Each row is a point. Any point is a mix of the corners, with weights that add up to 1. It lies inside the corners' shape when no weight is negative. Is each point inside? If not, which corners have a negative weight?

Corners:
(1): [-25   8]
(2): [ -6 -73]
(3): [ 7 60]
Points:
[-6 -7] => inside
[-5 57] => outside (2)
[-8 -1] => inside
[  3 -28] => outside (1)
[-10 -48] => inside
[ -7 -59] => inside

Corners:
(1): [-48 -20 -50 -10   7  30]
(2): [  0 105 -84  19   4  62]
(3): [-49 -17  32  14  22  24]
(4): [  5 -48  42 -29  14 -94]
(5): [-19 -27   6  40  -8 -24]
(6): [ 19 -38   6 -20 -13  10]
(7): [  2   3   8 -47 -67 -68]
Points:
[  4  26 -29 -10 -19 -14] => outside (3)
[ -5 -44  13   2 -18 -38] => outside (2, 3)
[ -6  24 -27 -18 -10  11] => outside (5)
[-22   7 -32  -8  34  43] => outside (5, 7)
[-28  22 -46  12  -3  45] => outside (4)
[-22   2 -20  38  21  28] => outside (7)

Corners:
(1): [ -7  14  58 -13  21 -27   2   5  79 -90 -11   6]
(2): [  38   -4   57   24  -11    2    7   44   57 -108   15   34]
(3): [-19 -23 -29 -22   0  25  -1  38  26  48 -58  30]
(4): [ 37  -6  59  -5   1  13 -12  -3  60 -41  26 -19]
(5): [  5  27  20  21  13 -36  73  14 -69   6 -31  -3]
(6): [  62   45   44  -21  -28   -6    3  -29   70 -103  -26   18]
(7): [-31  30  25 -38  15  49 -36  20 -11   8 -36  27]
(8): [-27 -17 -22 -53  -6 -25 -24  45  -7  63  -3  59]
(9): [-20 -42 -19 -44  -2 -11 -28  18 -57   9 -63  31]
(10): [ -7  18  18  50  -9 -35  -5 -36 -23   0 -33  36]
(11): [  3  64 -32  32  37 -18   0 -12 -76 -41 -20 -18]
(12): [-55 -22 -11 -24 -62  29 -12 -19  22 -10 -17  40]
(13): [-19  52  -4  14  -7 -43 -12  34 -77  21 -53 -32]
Points:
[ 34   0  36  -4  24  -3   2  10  44 -51 -13  25] => outside (12, 13)
[ 57  20  44 -27   7 -38  24  51  20 -48 -25 -18] => outside (7, 10, 11, 12)
[-29  -2  -3 -18 -31   6 -33 -42  46 -37 -37  -2] => outside (2, 5, 7, 8)
[  5  10   5   4  -3 -23   8   3  -6 -23 -19   9] => outside (7)
[ -6  16   8   0   1 -22  12  17 -38  -3 -35   4] => inside

Corners:
(1): [-25  12 -47  44   7 -22  27  40 -48  63  44  40  25 -26  35  34  35  39
 -11  64]
(2): [ 23 -42 -48  -8  57 -30 -51   5   3  49  20   1 -31 -21  30   9   7  42
  33 -19]
(3): [-11 -38 -21  41 -11 -35 -37  -9  14  64 -43  60  30  22 -41  34 -14 -69
 -11  46]
(4): [  1 -53  25 -11   5  34  12  68 -56  24  19  59 -36 -13 -51  13 -54  36
  -7 -17]
(5): [-11 -62  -2 -36 -25 -52  18   8  70 -15  23  28  69  39 -28  60 -54  -3
  10  59]
(6): [-29  72  29  26  14  32  14  39  26 -22  15  44  19 -18  54  44 -51  23
 -51 -50]
(7): [  6  11  23  48 -36 -20 -43 -21 -48 -17 -16  39  13 -38  40  61 -11 -17
  48   6]
(8): [-24  31  37 -46 -24 -25  25  71  30 -13  60   3 -28 -30  56  21 -33 -46
  -6 -39]
(9): [ 79  22  35   9 -26 -36 -42  33  68  -4   8  29  30  12  19 -16  44  21
  29 -29]
(10): [-44   0  -3  42 -18  -8  29  23 -35  26  -7   1  41  27  39 -25 -16 -46
  30  18]
(11): [-20 -49  56  13 -19 -62  35  -3 -55 -56  29 -52  23   8 -41 -45 -45 -30
 -39  -5]
(12): [ 77  71 -31 -33  37  17 -74  34  46 -44 -41  46  22 -41  50   4  24 -66
  32   2]
(13): [ 18  38 -23 -23  77  19 -53 -26  32  23  64 -41  24  14 -48 -13 -27 -61
  11  51]
(14): [-28 -33  22 -45  19 -35  -7  61 -30 -38  27  12 -12  17 -12  37  40  -4
  24 -30]
(15): [-18  -7  18 -14  31  40 -65  30 -39  50  -7  19 -23  -6  54  86 -20  48
 -36  63]
(16): [ 23  72 -17 -53 -46  32  12 -24 -14 -55  33 -11 -38 -46  54  40  20  33
  -1 -56]
(17): [ 36   5  11  -7  85 -11  40 -17  65 -18  -9  57 -45  61  50 -17 -57  33
  26  24]
(18): [ 74  19 -38  47  84  -2  15  -3 -49  59  31 -43  20  36  26  11  24 -56
  30  19]
(19): [ 10 -33   8  62  57  46 -20 -14  -7 -23  21  49  53   2  38 -29  25 -65
 -13  40]
(20): [ 17 -48  25 -38  56  32 -32  21  25  44 -62   8   8 -50 -54  83  38 -29
  18  62]
(21): [ 33 -43  -8  52  74  36 -24  66  26 -35 -11  25 -41  35 -16  17 -16 -19
  28  44]
Points:
[ -8   1  -7  17  -2  -8 -16  22 -22  14  20   9  23  -7  10  17  -1 -25
  -1  14] => outside (17, 20)
[  2  -2   2  -2  18  -2   0  26   7   6  15  21   1   2  11  14 -12 -10
  -3   7] => outside (7)
[ 38 -37   1  -1  25 -37 -41  11  20  43 -12  -1   5  21 -25  16 -31 -50
  42  53] => outside (1, 6, 14, 16, 19)
[ -3  -9  -3  -1  11  -3  -9  22 -10   7  16  10  13  -7   4  34 -11 -24
   3  19] => outside (9, 17)
[ 13 -11  40  -5  11  41 -30  54  18 -34  -4 -10  25   8 -29  18  -5 -87
  -9  12] => outside (1, 2, 7, 17)
[ 15 -10   4  13  19   5 -24   2  -2  -6  -3  22  18   3   5  16 -10 -21
  14  17] => outside (1, 8)
[  7  12   5   0  12   1 -17  21   3  -8   8  22   0 -14  21  11  -4  -9
   3  -2] => outside (5, 18)
[  8   1  -2   6  18   2 -32  21  -1   5  10   7  16 -14  16  26   9 -23
   4  15] => outside (4, 17)

Corners:
(1): [-23  23  64 -46 -31 111 -26 -41  41 -62 -37  12   4 -25 -35 -34  16  11
 -48 -52]
(2): [-32 -18 -22  11  14  14  63 -45  30  29  15 -35 -55  -6 -40 -24  12  34
 -55   6]
(3): [-19  12 -24 -33 -36  39  22  14   2  81  40   1  27  12 -35   9   7  23
  46  27]
(4): [ -8 -30 -33 -11 -68 -25  31   3   6  38  24  47 -36 -11  49  24 -71 -12
 -18  15]
(5): [ 30  -9  64 -68 -23  48  -8 -39 -57  70 -14 -26  16 -24 -45 -28  22  -7
  17 -44]
(6): [ -37  -99   -5   48 -102   -7   -8    3  -38  -31  -29  -79  -35   69
  -36   35  -30    2   43   80]
(7): [ 27 -30  65  78 -38 -33  44  -7  -1 -10 -34  33 -21 -17 -23  23 103 -27
  17 -17]
(8): [-13  56  15  24  18 -41 -51 -21 -36 -29 -57 -33  45  10 -42   0  -7   4
   8  -4]
(9): [  5   5  52 -40 -34  25   3 -71  23 -25   3 -19 -42   3   6  16  35 -60
  -5   4]
(10): [ 21  10  63  43 -50 -58  -5   1 -33 -65   9  16 -41  37  34  40   5  14
  51  26]
(11): [ 23  28  -5  52 -20  47   3 -26 -17 -52  72 -25   5  30  37   8  33 -39
   6 -37]
(12): [   9   74   50   15  -22   -6   43   12  -47 -109  -26  -26   -5  -30
    7   27  -48   13   22   75]
(13): [ 40  34 -15  62 -26 -13  39 -26  -3 -31 -39  19  28  11 -15 -58   9  38
  49  21]
(14): [ 22  10 -40 -11  55  22  24 -61   2  69   3 -32   0 -20 -54  35 -57  10
  64 -45]
(15): [-28 -22  17  15  34 -24  20  -4 -61  29  -1  36  -4  52  36  28  32 -47
  29  10]
(16): [-24   7 -52  12  -9  31 -27 -29 -28  -1  65  23  -6 -22  34 -42  70 -13
  40 -33]
(17): [ 22 -18 -21 -11 -13  43 -37  33 -10  32  -8 -26 -66 -17  18 -16  -7 -15
 -32  41]
(18): [ 40  -7 -27 -12  26 -67   7   1 -30 -10 -26 -47 -13 -32  96  49  -9  32
   6  24]
(19): [-44 -36 -34  24 -19 -50  38   3  52  -6  26 -19  -4  27 -10 -46 -20   7
  62 -42]
(20): [-10  35 -14  11 -36  57  47 -24  -5   7  -6 -17 -62  22 -32  -4  41 -23
   7 -48]
(21): [ 34  -1  -8  -8 -16  12  -3 -13 -29 -44  26  13 -15  45 -79  24  43 -46
 -12 -51]
Points:
[  0 -14  15  10 -28   1   0 -12 -16 -10  -6  -9  -3  12  -6  10   4  -8
  29   6] => outside (2, 20)
[  8  14  26  -6   9 -22  21 -17   1  -8 -39  -4 -16  -2 -17   7 -10   3
  -9  -7] => outside (3, 6, 11, 16)
[  8 -15 -14   8 -13  24  33   3 -12  14  -2  -7 -17  13 -23   4   3  -7
  -1 -14] => outside (8, 9, 10, 16)
[  3  -7  20   7 -25   8   3 -18 -16  -9 -14 -12  -8   5 -19   5  16  -5
  12  -6] => inside
[-23  26  63  21 -50  12 -24  -4   1 -51 -47  14   6  18 -15  -6   4   5
  82  21] => outside (2, 4, 5, 11, 18, 21)

Corners:
(1): [ -1   1 -26  -6 -50   7  10   3  19 -26   1 -30 -21  -6  -5 -23   4 -74
 -32  55]
(2): [-11  31 -17  14  13 -76 -39  11  56   0 -48  68   4  26 -31  81   6 -21
  56  18]
(3): [ 32 -62 -10 -42  -7 -53 -41  16   9  39   5 -14 -34  69  18 -50 -19  -6
 -21  44]
(4): [ 44 -27 -14  44  -3  59 -29  17 -14   1  23 -38  30 -29  -6 -29 -22 -10
  31 -31]
(5): [ -17   52   17   31   21   45   18 -108   13   30  -50  -21  -55  -48
  -14   -2  -68    2   19   75]
(6): [ 20  16  61   8 -34 -26   1 -47  54 -53 -34  29  63 -32   9 -35 -33 -15
   3 -17]
(7): [-25 100  35 -33   7  49  50 -86  62  54 -36   5  54 -16  22 -21  25  -4
   9  -4]
(8): [-10  13  -5  13   8 -15 -27 -16  38   6  56 -86  69 -39  42 -39  -7  24
  -6 -14]
(9): [-43  15  -1  -8  -1 -11 -25 -32 -23  33  -2  -1  42  -5  10  -4   7  -9
 -24  13]
(10): [-51 -78  -5 -24 -12 -10   8   7  42   1  26 -29   8  21   4   0  38  -1
  14  37]
(11): [-21  -9 -20  -4   2  17 -54 -18   1 -14   3  -9 -77 -29  34   7 -26 -44
  44 -29]
(12): [ 10  -8  71 -33 -14   1   4 -21  52 -30  -1  37  58  -1  17  19   5 -66
  50 100]
(13): [-23  42 -41  29  40 -14 -15 -19  22  61  10  28 -49 -13  21 -34 -10 -25
 -22  42]
(14): [ -3  45 -32  47  44  26  -8 -27 -83 -95  48 -72  29 -73   8 -83 -35  15
  22 -14]
(15): [  1  16  91   5 -14   7  -1  16  -2 -25  14  10  19   0  87   4  37  35
  12  31]
(16): [-35  60  11 -64  20  33  20  -9   5 -19  12  32  23 -85  21  30  14  26
 -22 -13]
(17): [ 57  -3  -9  -2 -52  12  -2 -45  14 -34 -56  12  48 -46  49 -11  50 -60
  23  36]
(18): [-24 -69   0   5   8 -50 -32  52  -2 -21 -55 -13  20   2  52  -9 -58   4
  13  34]
(19): [ 32 -22   6  -1  46  -2  -1  -8  25  14  26   8  -4  29 -19  27  -5 -69
 -21 -81]
(20): [-16 -80  64 -63   7 -51 -67  58  73 -27  -8  30  58  61 -17  -2  66 -38
 -21  76]
(21): [  5 -22  45 -36  36 -19   9  27  -8  32  11 -44 -10 -33 -38 -15   0 -13
  58  16]
Points:
[ 17  16   9   7  28 -31 -33   2  21  -3 -17  12   7 -10  13  -2 -20   6
  23 -13] => outside (1, 9, 10, 12)
[ -8   0   7  -6   3   0 -22 -15  16 -10  -2  -4  -3 -16  16  -7  -6 -25
  16   2] => inside
[ -4  -7   6  -2   3 -10 -17  -3  11   1  -7  -4  10  -9  11  -9 -10 -16
  11  16] => inside
[-20  -7   6 -18  11 -10  -6  -6  19   9   6 -10   4   0  16  -4  13 -14
   5  27] => outside (4, 6)

Corners:
(1): [ 28 -15  11 -37  10   8  16  22   9 -28 -60  -1 -33   4 -36  72 -17   2
 -40  -5]
(2): [ 10  21 -79 -50  -7   8  29 -33 -38  33   4  -7  42  40 -34 -19 -26  -5
  69  46]
(3): [ -1 -21  -3 -12  -2  49  28   6  21 -17 -47  24   6 -16 -25 -27 -90  35
  11 -46]
(4): [-28  58  -3  -8 -32 -20  37  14  30 -33  24 -22 -21  10 -13 -21  41  62
 -19  38]
(5): [ 35  21 -44 -42  27  63 -54 -20 -41  48   6 -36  20   5  39 -33 -20   8
  23 -51]
(6): [ 14 -59  20  33  34  20 -19  44  34 -36  18   8 -11  56 -39  33 -47  11
  30 -93]
(7): [ 20 -22 -30   9 -44 -40  31 -23 -39  22  -8  22  -3 -15  -9 -37 -60  20
   4 -86]
(8): [-13   2  37  23  60   0 -35  23 -58 -56  20 -30 -49 -17  -9 -22 -38 -11
 -49  24]
(9): [-12 -22  58 -32  12  29  50  10 -89  11 -48  58  64  -3 -64 -16  30 -42
  41  -8]
(10): [ 42 -62  57  41 -88 -11 -17  51  70 -69 -56  26   4  17  44 -60 -16  74
 -26  26]
(11): [-82  48  48  40 -46 -22 -47 -28 -53  32 -34 -17 -12   9  -9 -28 -64   4
   4  -5]
(12): [  18   39  -32   19   46    8  -26  -41  -24  -38  -47  -71    0   36
 -121  -14   49   40  -24  102]
(13): [ 26  12 -17 -27   0  -9 -55 -56  20  -2   4 -52  -5 -96  26 -13 -50  57
   9  42]
(14): [ 36 -21  -8  53  12  17 -50  44 -36  17 -13  49   0 -39   5 -26   6  69
  49 -17]
(15): [-17   8  -4  30  25  -3  15  24 -10  70   7  -2  33 -48  64  47  -9  12
 -30 -34]
(16): [  0   5  47  87  26   1 -23   8  31 -93 -21  10 -32  12  -7  15 -21  -4
  31 -11]
(17): [ 21  30  14  22 -73  57  -5 -34  24 -35  77 -16  27   4  11  37 -55 -17
 -42 -25]
(18): [-51  92 -53 -54  67 -57  -7  49 -42  -7  41  19  41 -64  -3  -1  -8  28
 -35 -40]
(19): [ 36  27 -24 -10  21  -1  12 -64  11  29   0  26  -8  30 -54 -36 -51  22
  23 -12]
(20): [-10  52  33  32   2 -19   5 -36 -38 -72  44 -25  -1  17   9  -2 -74  70
 -11  -3]
(21): [ 38  32  58  53  -7 -46  36  66  -9  -4 -17 -15  -3 -40 -18  17  -8  19
  25  11]
Points:
[  8   9  -4   8  -4  -4 -14  10   2  -8  -9  -1  -3  -8  -7  -8 -25  26
  -7  -9] => outside (9, 20)
[-15   5   2  -7  -9   6   4 -19   3  -4  29  17  13  11  17 -30 -68  10
  11 -61] => outside (1, 12, 14, 21)
[ 28  19  -9  15   3  -2  -9   3  30 -39  24 -20 -15 -20   6   7 -26  51
 -23  -7] => outside (2, 9, 11)
[  9  30  -3  -3  -6   5  -1  -9 -39 -10  -6  -1  11   2 -22 -26 -17  34
   2  12] => outside (6, 13, 15, 16)
[ 16  -3   8   1   4  10   2  13  -7 -13  -9   3   5 -13  -8 -12 -24  30
  -7 -15] => outside (2, 11, 16)
[  3   3  30  10  -1  -8  -3  21   1 -20  -3  13 -12 -21  11   1 -38  24
 -18 -37] => outside (2, 12)
[ 11   8  -2   7  -4   8 -15  -2   3 -28 -10  -6  -8   7 -20 -20 -41  33
   7 -10] => outside (9, 15)
[  0   8 -11  10 -17   4 -19  19  -4  -2  24  -9   8 -13  44 -13 -54  27
  19 -36] => outside (1, 9, 12, 19)

Corners:
(1): [ 13  74  26  -9  12  28  -8  -2  17   1 -47  11 -33  25  79  96 -32 -57
   8  17]
(2): [ 25 -12 -31  79   1  -5 -63   2  19  13  22 121  26   8  -7 -23  51  14
  30 -35]
(3): [ 15 -12   5  19   9 -35  -5 -26  -1  36 -35  -2  26  -4 -38 -29  28   6
 -95  19]
(4): [ 12 -33 -35  16  -6 -12 -71 -29  11 -20  13  46  66 -20 -59  11  36  21
   4 -34]
(5): [  17   47   45   22   31   40  -15   -6    6   -2    3   -8  -22   21
    4   50 -111  -50    7  -17]
(6): [-52  59  80  27 -26  47   7  21  14   2  14 -17 -11  33 -23  41 -50  13
 -20 -18]
(7): [ 10  59  48  -8  22  40  34   2  -7  38 -53 -27 -54   6   4  18 -45 -22
  48  24]
(8): [ 27 -19  36 -36  -5 -55   1  34  18   5  41 -14  49 -60 -41 -14  17  -1
  -5  -3]
(9): [ 10 -17 -46  18  23 -22  34  56  21  23 -23 -23  21 -19 -63  22  13  26
 -35  44]
(10): [-35 -56 -29  27 -33  14 -31  16  42  19  42  45  60   1 -22 -28  -8 -14
  37   1]
(11): [ 49 -58  14   7 -26 -40  17 -15  21 -14   5 -33  22  11 -30   1   8  38
   4  13]
(12): [  3 -54 -42  14   3 -57 -74  -3  30  35  47  30  -7  18  13   6  35 -23
   5 -10]
(13): [-26 -20  -3  56  26 -25  -1   6 -24 -19  -4 -10  13 -24 -12  -3  35 -31
  29 -32]
(14): [  2 -21 -45  29 -37 -48  11   0 -19  28  62  77  36  67 -52 -15  24 -10
  58  -6]
(15): [-37  44  45 -22  13 -14  29  -3  60   3 -26  12 -28  13  -1  23 -82  12
  12  20]
(16): [  4  55   0  20 -47  29  11   4  42  18   9 -53   9 -47   2  66   1  32
 -27 -63]
(17): [ 23  37  -7  -9  -4 -27 -14  29  45 -12  33 -54  22   6 -55 -19   4  -6
 -27 -12]
(18): [-21 -10 -52  46  45 -49 -40  34 -16  15  14  70  78  -7   3 -28  55  62
  48  -3]
(19): [-18  48  54  22  -2  32  -7 -40  35  -9  33 -36 -10 -17  12  43 -28  -5
   8  65]
(20): [ 41   5  26  -3  59  30  45  12  -1  17  16 -62 -11  -3 -42  25  40 -11
 -39 -32]
(21): [-15  40  23 -15 -25  36  18  30 -10  -3   4 -11 -55 -42  30  23 -96   2
 -21  20]
Points:
[  5   4  11  11 -16   1   1   8  18   0  10   0  15  -5 -27  10 -28  23
  16   3] => outside (1, 3, 12, 13, 20)
[  4   0  -6  15  -7  -4  -5   4   3  12  10  -5   7   6 -14  15  -3  -1
  -4   1] => outside (2, 8, 15)
[-22   0  -6  35 -10  -2 -24  -1  12   1  12  33  21   3  -1  17 -12  15
  12   2] => outside (7, 8, 17, 20)
[  2  -1  -4  25  -1  -6 -26   0  13   3  14  31  24  -1 -23   7  10   9
   8 -13] => inside
